Each row of a before or after table is a point. The points were changed in one or more steps. Then noise was added and the rows were shuffled. The steps act on columns, c1 being the first. What was done? A step turns or swaps two columns, mirrors them in a line or flattens them onto one, adds a multiple of one to another, or multiplies or shifts one. Angles are multiples of 10 degrees, from the lower column toward the higher: turns from -170 to 170, lines from 10 to 170 but not 90. Use the fewest steps. Two steps may share a column if one is a turn and the other turns, adds or multiplies; they go together, in the order done. Otherwise the lowest column goes first.

Before:
[[-3, 5],
[-47, -49],
[-14, 6],
[-39, -22],
[34, -54],
[-29, 21],
[-29, 10],
[-19, -56],
[42, -31],
[18, -57],
[68, -10],
[43, -12]]
After:
[[45, 5],
[-29, -37],
[-3, 5],
[52, -39],
[-31, 1],
[2, -62],
[52, -14],
[66, 16],
[-36, 8],
[-28, -58],
[-16, 3],
[37, -48]]
Steps: turn c1 and c2 by 20 degrees

Before:
[[-16, 36, -9, 44, 49, 7],
[3, 24, -38, -57, -26, 82],
[-2, 14, 47, -62, 20, -8],
[-25, -26, -18, 10, -39, 6],
[-2, -39, -41, 30, -18, -11],
[46, -22, 45, -51, -53, 13],
[-41, 56, -44, -1, 41, 12],
[39, -82, -34, -34, -47, 31],
[0, -51, 45, -26, -14, 23]]
After:
[[32, -22, -35, -34, -59, 12],
[-1, 14, 34, -45, -37, -6],
[-17, -28, -43, 8, 5, 6],
[-1, -49, 2, -18, -48, 21],
[1, 26, -36, -40, 27, 82],
[-1, -40, -31, 19, 31, -10],
[-29, 57, 21, -1, 56, 11],
[29, -82, -56, -25, 15, 30],
[-11, 36, 46, 31, 25, 8]]
Steps: multiply c1 by 0.7; turn c3 and c5 by -70 degrees; multiply c4 by 0.7

Before:
[[-68, 47, 21, -29, 104, 21, -17, -18, -10, -14, 13, 14],
[1, 23, -27, -18, -21, 26, 4, 31, -19, 11, 15, -34],
[18, -14, 8, -43, -37, -16, 6, -25, -49, -11, 14, -14],
[-29, -12, 0, 2, -8, 28, 36, -6, -24, 6, 38, -16],
[19, -26, -40, 7, -2, 9, 24, -24, -39, 35, -11, -19],
[2, 43, -1, -12, 5, -17, -35, -27, 19, -15, 93, 46],
[15, 35, 10, -1, -28, 0, -83, -63, 2, -93, 88, 14],
[-46, -48, -66, -39, -14, 24, 25, 36, -19, 30, -6, -29]]
After:
[[17, -16, -40, 6, -12, -15, 33, -25, -39, -33, -21, -5],
[-9, -9, 10, -42, 60, -21, 11, -25, -48, -20, 2, -23],
[19, 2, 0, 3, 6, 38, 40, -9, -23, -12, 12, -37],
[-19, 26, -2, -10, 3, -6, -47, -27, 18, 18, 95, -38],
[23, 24, -28, -17, 24, 8, -5, 33, -18, -26, -17, -34],
[5, -36, -68, -39, 5, 53, 38, 38, -18, -37, -26, -11],
[5, 3, 10, 0, 85, -17, -92, -62, 3, 59, 68, -58],
[-7, 40, 22, -28, -137, 70, -33, -18, -9, 98, 19, -2]]
Steps: turn c1 and c6 by -70 degrees; turn c2 and c7 by -20 degrees; multiply c5 by 1.6; turn c5 and c10 by 150 degrees; turn c11 and c12 by -50 degrees
